Every row gives one point. Each table stands for the endless flat space through its points: a line for two points, a plane for three, and so on. Write the one point that lies in both, or say that there is none.

First, 2 rows:
[[ 2.9  2.6 -0.3]
 [ 4.7  2.2  0.7]]
Second (2 x 3):
[[ 3.8  2.8 -2.2]
 [ 4.7  2.8 -2.9]]
They share: [ 2.0  2.8 -0.8]

First, 2 rows:
[[-0.4  0.9 -1.1 -0.5]
 [-0.7  0.9 -1.4  0.3]]
Second:
[[-1.7 -1.0 -3.5  1.6]
 [ 1.0 -2.2 -0.8  1.7]
 [-2.5  0.3 -3.8  1.7]]
They share: [-1.3  0.9 -2.0  1.9]

First:
[[-2.3 -2.5 -0.2 -1.3 -0.7 -0.2]
 [-1.5 -2.3  0.5 -2.1 -1.3 -0.1]]
Second:
[[-0.5 -0.3  2.8 -2.7 -2.9  1.8]
 [-0.7 -2.7 -0.7 -1.9 -3.3 -1.4]
 [-2.5 -1.6  2.1 -2.1 -0.5  2.6]
 [-1.9 -1.3  1.0 -1.3 -2.7  1.6]]
They share: [-0.7 -2.1  1.2 -2.9 -1.9  0.0]

First, 5 rows:
[[-2.0  4.6 -3.4  4.2 -2.8  2.8  1.4 -1.5]
 [-3.1  2.6 -1.4  3.2 -4.0  1.1  1.5 -0.7]
 [-3.7  3.8 -2.7  1.0 -0.8  0.3  4.2  0.7]
 [-4.3  2.0 -2.4  4.3  2.4  5.3  2.2  3.7]
 [-2.3  4.8 -4.1  5.5 -3.2  4.7  1.7 -1.3]]
Second, 3 rows:
[[-2.9  4.0 -5.0  0.1 -2.3  1.7  2.5 -3.3]
 [-2.4  1.5 -5.0  4.6 -5.8  5.2  1.5  0.2]
 [-1.7  1.7 -5.9  3.2 -5.6  4.6  1.5 -1.2]]
They share: no point

First (3 x 11):
[[ 1.2 -3.0  1.0 -0.3 -0.4 -5.3  0.5  1.3  1.5  1.4  1.9]
 [-0.3 -3.6 -0.2 -0.6  0.2 -0.2 -0.1  1.9 -1.8  0.8  4.9]
 [ 1.9 -2.3  0.6 -1.0 -0.6 -6.1  0.4  1.8  1.7  1.4  1.7]]
Second:
[[ 0.9 -3.5  0.1  0.9 -3.0 -4.3 -0.7  2.9  3.2 -0.7  2.2]
 [ 1.0 -3.2 -0.6 -3.9 -1.8 -6.5  1.3 -0.1 -0.8 -1.5  0.1]
 [ 1.8 -2.8 -3.9 -0.3 -4.4 -5.0  0.2  3.0  4.1  0.7  0.5]
 [ 0.0 -3.2  2.3 -0.7  0.6 -3.4 -0.2  1.6 -1.2 -1.2  3.1]
 [ 2.5 -1.7 -2.9 -0.3 -2.6 -3.2 -0.7  4.5  3.0  2.4  3.6]]
They share: [ 1.6 -2.0 -0.6 -1.9 -0.4 -3.5 -0.1  2.7 -0.3  1.0  3.5]

First, 4 rows:
[[ -3.3  -2.9  -1.7   1.3   2.2   0.8   0.9   0.4   3.7   4.4  -2.6   2.3]
 [ -7.1  -2.4   2.0   4.2   1.2   0.2  -1.8  -1.4   6.8  -0.1   1.0  -0.8]
 [ -0.2  -3.5  -7.6  -0.2   0.4   4.3   5.4   1.3   1.1   2.4  -2.4   2.6]
 [  1.7  -2.5 -10.3  -1.3   0.2   5.8   6.3   2.6  -1.1   4.0  -3.4   4.5]]
Second:
[[-3.3 -2.3 -3.4  2.0  1.5  2.1  0.8  0.2  3.0  2.3 -0.9  1.2]
 [-3.9 -1.3 -2.7  2.7  2.1  2.6  0.2 -0.2  2.6  2.3 -0.8  1.4]]
They share: no point

First, 3 rows:
[[-4.2 -3.2  2.7  2.2 -3.6  0.4 -0.6 -0.3 -2.1 -4.4  2.5 -4.1  0.5 -1.4]
 [-0.6 -0.4  1.5  2.6  0.4 -2.0  3.0  2.5 -3.3 -3.2  6.1 -1.7 -2.7 -2.6]
 [-3.0 -1.2  1.3  3.2 -3.2  1.4 -1.0 -1.1 -2.3 -2.6  1.1 -2.9  0.3 -2.2]]
Second (4 x 14):
[[-1.1 -1.7 -0.6  5.4 -2.6 -0.4 -2.8  2.9  2.1 -4.4  1.4 -1.8 -4.2 -3.1]
 [-3.1 -0.4  2.3  2.1 -1.9  1.2  0.9 -2.9 -5.0 -0.5  3.0 -2.6  1.5 -1.5]
 [-3.6 -0.6  3.2  1.5 -1.4  0.9  1.0 -3.7 -5.9  0.2  3.8 -2.7  2.1 -0.6]
 [-1.1  1.6  0.3  2.7 -2.3  2.0  2.3  0.5 -4.8 -3.5  0.2 -2.4  0.9 -4.3]]
They share: [-2.1 -0.5  1.0  3.3 -2.2  0.8 -0.1 -0.4 -2.6 -2.3  2.0 -2.3 -0.5 -2.5]

First (6 x 18):
[[-1.4  2.7  6.3 -1.9 -1.9  1.0  0.6  3.5 -1.4 -4.6  4.8 -3.1  4.7 -0.5
  -2.1  3.7  2.8 -1.1]
 [-5.8  2.9  1.1  1.6  3.8  6.6 -1.3 -2.6 -2.6 -0.1  6.1  0.2 -0.9 -1.1
   1.2  1.3  4.8 -0.1]
 [-7.0 -5.7  2.0 -0.6  2.5  1.6 -5.4  4.9 -1.9  1.3 -4.6 -0.5 -4.1  0.3
  -3.5  3.4 -5.8  1.2]
 [-2.4 -0.3  3.1 -1.7  2.1  2.2 -2.6  1.3 -1.8 -2.2  1.2 -2.7 -2.5 -1.9
  -0.5  2.9  0.0  1.1]
 [-3.4 -3.3  7.2 -3.9 -1.9 -1.3 -1.4  8.4 -1.1 -0.9 -2.5 -1.6  1.7  1.0
  -4.6  5.0 -4.3 -1.3]
 [-2.7 -4.2  4.4 -3.0  1.2 -0.4 -4.7  5.7 -1.3 -2.0 -3.9 -3.4 -2.9 -1.2
  -3.4  4.6 -5.0  1.5]]
Second, 7 rows:
[[-10.6  -6.7   9.3   0.5  -3.3   2.3   2.6   7.0  -4.8  -3.2   1.8  -2.8
   -7.6  -2.5  -1.5   4.8  -0.2   3.6]
 [ -5.1  -1.1   4.2   0.9   1.6   3.4  -1.0   3.8  -1.3   1.6   1.0   0.4
   -6.8  -1.1  -4.2   3.1  -1.5  -0.4]
 [ -1.8   1.0   4.2   0.7  -4.4  -3.8  -3.6   3.0  -1.2  -3.2   0.9  -4.0
   -1.6  -2.5   1.6  -1.5  -0.7  -3.3]
 [ -5.8  -4.5   0.3   0.2  -6.6  -1.5  -4.5  -0.1   1.1  -4.5  -2.1  -4.0
   -1.0   0.5   1.8   1.6   3.8   3.6]
 [ -6.6  -5.9   1.8   0.6  -1.8   2.0  -2.0   1.4  -1.8  -1.9  -1.1  -1.9
   -4.7   1.1  -3.4   4.3   0.2   5.1]
 [  0.6   3.7   1.5   2.8  -2.6  -3.5  -6.1   3.5   1.5  -2.5  -0.5  -5.0
   -3.6  -3.5   2.0  -1.2  -0.2  -5.6]
 [ -7.3  -1.6   3.6   4.0  -3.2   2.6  -2.4   4.6   2.1  -0.3  -0.4  -2.5
   -9.7  -2.7   0.2   3.9   4.4  -0.6]]
They share: [-3.5 -2.5  2.1 -0.8  0.1  0.3 -2.9  3.0 -1.8 -2.8 -0.8 -2.8 -2.2 -0.7
 -2.0  2.2 -2.6  1.6]

First:
[[-0.1 -1.5  3.5  4.7 -4.2 -4.3 -7.7  0.6  0.4 -3.5 -0.9  1.6 -1.8  0.5
   3.5 -1.2  5.4  1.3  0.6  0.9]
 [-1.1 -0.2  4.4  4.1 -2.2 -2.3 -6.4 -1.2 -1.1 -1.0 -0.7  1.3 -4.3  0.1
   5.3  1.3  5.5  2.4  2.5 -1.4]
 [ 4.9 -0.6 -0.4  3.0 -1.2  0.1  1.8 -6.5  0.5  1.2 -0.2 -2.0  0.0  5.5
  -0.6 -1.0  1.5 -0.8 -1.2 -1.7]
 [ 8.9 -4.0 -0.9  0.4 -6.2 -0.3  5.0 -4.0  1.7  2.7 -3.1  0.9  1.3  6.8
   0.4 -1.2  0.9  2.7 -1.5 -1.2]
 [ 5.8 -2.2  1.2  1.6 -6.2 -2.0 -1.3 -1.9  1.1 -0.9 -2.4  2.0 -0.8  4.5
   0.9 -2.2  3.3  3.4 -1.8 -0.5]
 [ 1.4 -4.9  0.7  3.5 -5.9 -2.3 -3.4 -2.4 -0.7 -2.3 -1.3  1.7 -0.2  2.9
   3.5 -1.0  6.4  1.6  1.6  0.3]]
Second:
[[ 0.7  1.1  4.8  3.7 -6.4 -1.3 -2.1  4.4  4.5  0.1 -1.0 -1.3 -4.3  2.0
   3.8  0.4  3.0 -0.2  3.1  0.1]
 [ 4.4 -1.3  3.7  3.6 -4.9 -2.4 -6.0 -1.8 -1.0 -0.3 -0.1  1.8 -0.1  4.8
  -0.1 -1.4  4.5  2.6  1.1  2.0]
 [ 3.1 -5.1  2.3  1.1 -4.5 -3.5 -4.1 -4.8 -1.5  0.4  2.7  2.4  1.5  3.9
   1.4  0.9  6.0  3.4  1.1  3.1]
 [ 4.0  0.7  1.2  5.9 -2.3 -2.6 -4.0 -1.2  1.0 -2.7 -4.0 -0.1 -0.8  2.8
   0.6 -3.7  1.4 -0.5 -2.4 -1.7]]
They share: [ 2.8 -1.5  1.9  3.7 -3.6 -2.8 -3.2 -1.6  1.0 -1.2 -1.1  0.4 -0.6  2.7
  1.8 -1.2  3.2  0.7 -0.4  0.1]

First, 3 rows:
[[-3.7  5.7 -1.8 -3.2 -2.5 -2.4 -4.2 -2.9 -3.7 -0.2  1.5 -2.5 -2.9  3.2
  -2.4  0.7 -0.5  4.3 -3.0  5.4 -8.7 -3.7  1.0 -1.5]
 [-2.8  2.8  2.0 -3.3 -3.1 -0.8 -3.3 -0.9 -2.0  1.1  0.0 -2.6 -2.1  2.1
   1.1 -0.7  0.3  3.1  0.5  2.8 -4.0 -0.1 -0.9  1.5]
 [-1.3  3.1  1.1 -1.6 -0.6 -0.7 -2.5  0.1 -0.8  1.4  1.0 -3.0 -3.8  4.7
   0.4  1.4  1.4  1.8 -0.9  3.6 -4.8 -1.1 -0.1  1.6]]
Second, 3 rows:
[[-2.8  1.7  1.7 -3.1 -1.4 -0.1 -3.0 -0.7 -1.9  2.1 -0.2 -3.7 -3.2  3.7
   2.6 -0.9  0.4  3.0  0.9  1.5 -3.7  1.3 -2.0  1.8]
 [-5.5  3.2 -1.0 -5.2  0.4  1.1  0.0 -3.1 -4.0  4.5  1.0 -5.5 -5.9  1.9
   0.5 -0.9  1.9  5.7  2.7  3.6 -2.2  4.0 -4.4  0.3]
 [-2.8  3.5  1.9 -3.5 -1.8  0.3 -0.4 -0.7 -1.5  2.7  1.0 -3.1 -3.8  0.9
  -0.4  0.5  2.6  3.2  2.1  4.7 -1.3  1.5 -1.8  2.0]]
They share: [-1.9  2.1  2.7 -2.6 -2.2 -0.3 -2.7  0.1 -1.0  1.6  0.0 -2.8 -2.6  2.9
  1.8 -0.2  1.0  2.2  0.9  2.4 -3.0  0.5 -1.1  2.4]

First (7 x 24):
[[-5.6 -9.2  3.1 -1.4 -5.3 -4.6 -1.5  4.9 -8.7  0.3  3.5 -4.5 -0.5 -0.5
   1.4  2.2  2.6 -6.4 -2.5  2.3  0.4 -2.6 -5.1 -0.5]
 [ 0.4 -0.9  4.3 -6.1 -9.7 -1.4  4.4  6.7 -6.6  6.7  0.1 -0.3  3.9 -0.8
  -0.2  5.3  1.9  2.9  5.3 -5.4  0.7 -4.0 -0.9 -8.0]
 [-3.1 -1.0  0.9 -2.3 -3.7 -5.3 -4.8  3.9  0.4  3.0 -3.4 -0.2 -3.0  3.4
   0.2  2.7  0.3  1.1  2.8 -2.9 -2.1 -0.2 -3.3 -2.7]
 [-2.6 -4.5 10.8  0.0 -1.9  0.3  0.9  4.2 -4.7  1.6  3.4 -5.5 -0.2  2.3
  -2.9 -0.6  1.6 -3.7 -1.4 -6.6  4.1 -3.0  2.2 -6.1]
 [-4.4 -7.5  6.3 -1.0 -2.3 -1.4 -2.2  5.7 -6.0  1.3  2.4 -3.7 -1.3  0.3
  -2.6  0.9  0.0 -4.8 -2.7 -2.2  2.2 -2.1 -1.4 -1.5]
 [-3.6 -3.7 -1.6 -0.8 -5.2 -5.7 -1.7  0.9 -3.7  1.2  1.9  1.1  1.4 -2.3
   4.0  1.1  3.0 -1.0  3.5 -2.4  0.4 -1.5 -7.0 -3.2]
 [-2.4 -5.1  6.4 -4.0 -7.3 -1.9  2.2  7.5 -8.0  4.2  0.9 -4.3  1.2  1.4
  -0.8  4.3  1.4 -2.3  0.5 -2.4  0.7 -3.9 -1.1 -4.7]]
Second (3 x 24):
[[-5.0 -7.0  2.8 -2.7 -6.4 -5.3 -4.5  6.7 -2.7 -2.0  0.8 -1.4 -1.2 -1.3
  -1.4  2.5  6.8  1.7  2.2 -2.0 -1.0 -1.7 -4.4 -4.7]
 [-3.7 -4.8  2.5 -2.4 -4.7 -4.1 -3.6  4.3 -3.0  0.4  1.3 -0.5 -1.1 -1.0
  -1.0  1.6  3.8  0.4  1.4 -2.4  0.3 -1.1 -3.3 -3.9]
 [-2.1 -1.8  2.3 -1.6 -2.7 -2.7 -2.2  1.5 -2.4  3.4  1.7  0.5 -0.7 -0.6
  -0.2  0.4 -0.2 -1.0  1.4 -2.8  1.1 -0.5 -1.9 -2.9]]
They share: [-2.9 -3.3  2.4 -2.0 -3.7 -3.4 -2.9  2.9 -2.7  1.9  1.5  0.0 -0.9 -0.8
 -0.6  1.0  1.8 -0.3  1.4 -2.6  0.7 -0.8 -2.6 -3.4]

First:
[[ 0.7 -2.9 -2.9  1.8  1.0 -1.1 -2.6  1.2  0.7  2.3 -0.1  1.6  4.5  5.8
   2.5  0.3  6.0  4.5  3.2 -4.9 -1.0 -3.7 -4.1  5.0]
 [ 1.9 -2.3 -2.7  3.3 -1.4  2.0  1.4 -0.1 -0.4  1.2 -0.4  0.6  1.8  2.2
   2.0 -0.2  4.7  3.4  0.5 -3.2  1.9 -1.3 -2.1  1.2]
 [ 0.3 -1.1 -3.5  5.5  0.6  2.6  0.2  0.5 -1.8  3.0  0.2 -0.2 -1.6  1.0
   4.2  0.0  6.1  2.0 -0.5 -5.8  2.5 -1.7 -0.5 -0.4]
 [ 0.2 -2.3 -3.1  3.4  1.3  0.5 -1.9  1.4 -0.5  3.0  0.2  0.7  1.6  4.0
   3.5  0.1  6.1  3.4  1.9 -5.6  0.3 -3.0 -2.5  2.8]]
Second (3 x 24):
[[ 1.2 -4.3 -3.3  1.0 -1.1  3.1  1.5 -0.8  0.8  5.2 -0.4 -0.3 -2.0  2.7
   3.0 -3.0  1.7  1.2  0.9 -5.4  0.9 -0.4  0.1 -0.5]
 [ 2.3 -3.5 -3.1  1.9 -1.4  3.4  2.6 -0.7  0.8  5.4  0.6 -1.0 -0.8  2.4
   3.6 -2.6  1.3  2.4  1.5 -5.4  0.1 -1.3 -1.7  0.2]
 [ 2.1 -3.1 -2.1  3.4 -1.1  3.7  2.1  1.3 -0.7  3.1  0.8 -0.9  0.4  2.1
   3.0 -1.2  2.9  3.6  1.5 -3.6  1.2 -1.3 -2.3  0.7]]
They share: [ 1.3 -3.5 -1.9  3.3 -0.8  3.6  1.2  1.9 -1.2  2.2  0.2 -0.4  0.0  2.2
  2.4 -1.0  3.7  3.2  1.1 -3.0  2.1 -0.7 -1.3  0.4]

First (4 x 24):
[[-0.3  2.2  5.1  1.3  1.3  5.1  1.3 -0.9  1.0 -2.2 -2.2  4.8 -4.2 -5.3
   0.0 -1.5  4.5 -0.3  5.1 -0.5 -1.0 -3.7 -1.7  5.3]
 [-1.3  0.9 -1.0 -3.1  9.8  2.2  7.7 -3.4 -1.0 -4.6  0.9 -0.3 -3.9  0.0
   3.5  0.6  6.0  0.1  6.2 -3.6 -2.0  0.5 -1.4  5.6]
 [-1.3  1.4  2.7 -0.7 -0.2 -1.6 -2.5  1.4 -0.7  3.6 -1.0  5.0 -4.7  0.9
   7.4  0.6 -1.5 -5.2  1.7 -7.0  5.9 -3.5 -3.2  4.4]
 [-0.3  2.4  2.5  0.9  5.8  1.2  4.7 -3.4  3.5  0.4 -1.6  4.2 -6.9  0.5
   7.0  3.6  1.5 -1.4  6.7 -5.6  2.5  1.5 -1.4 10.6]]
Second, 7 rows:
[[-1.0  2.4  0.9 -3.3  1.4  1.8 -0.4  2.0 -4.5  4.1 -0.6 -0.4 -3.0 -1.1
   4.0  1.4  3.1 -5.5  4.8 -1.3 -6.8 -1.8 -1.3 -0.5]
 [ 1.4  2.7  3.2  3.4  2.7  0.6  1.1 -0.9  0.5  0.0  0.2 -1.6 -2.5 -2.4
   2.5 -4.2  6.0 -0.7  3.5 -1.5  2.2 -3.4  2.6  1.4]
 [ 0.7  5.5 -1.4 -0.2 -1.8 -1.7  2.8 -5.8  0.1 -1.0  0.4 -3.2 -1.1  1.2
   3.6 -1.7  4.8 -4.2  5.4 -1.0 -0.6 -4.9  2.0  0.3]
 [ 2.7  6.3  2.8  5.0  1.8  2.5  3.2 -2.2 -0.3 -2.6  2.0  0.0 -2.2 -0.4
   1.8 -7.3  5.3 -0.2  0.1 -2.0  4.9 -3.8  4.3 -0.3]
 [-1.7 -1.4 -0.8 -5.9  3.4 -0.6  2.6 -2.0 -2.4 -1.1 -1.8  6.3 -4.0 -0.6
   5.2  3.2  3.7 -2.5  6.3 -4.9 -0.1 -1.1 -6.8  6.3]
 [-1.1  2.1 -2.4 -2.4  2.2  0.3  4.4 -5.9  0.7 -4.6  1.5  3.9 -1.5  0.3
   4.6 -0.5  2.6 -1.7  4.3 -5.5  3.7 -3.4 -2.5  4.3]
 [ 0.6  2.0 -0.6 -1.3 -0.3 -2.7  1.9 -4.6  0.6  0.3 -0.9 -2.2 -1.9 -0.7
   4.7  0.5  5.8 -3.5  7.2 -1.9 -0.9 -3.8  0.2  2.6]]
They share: no point
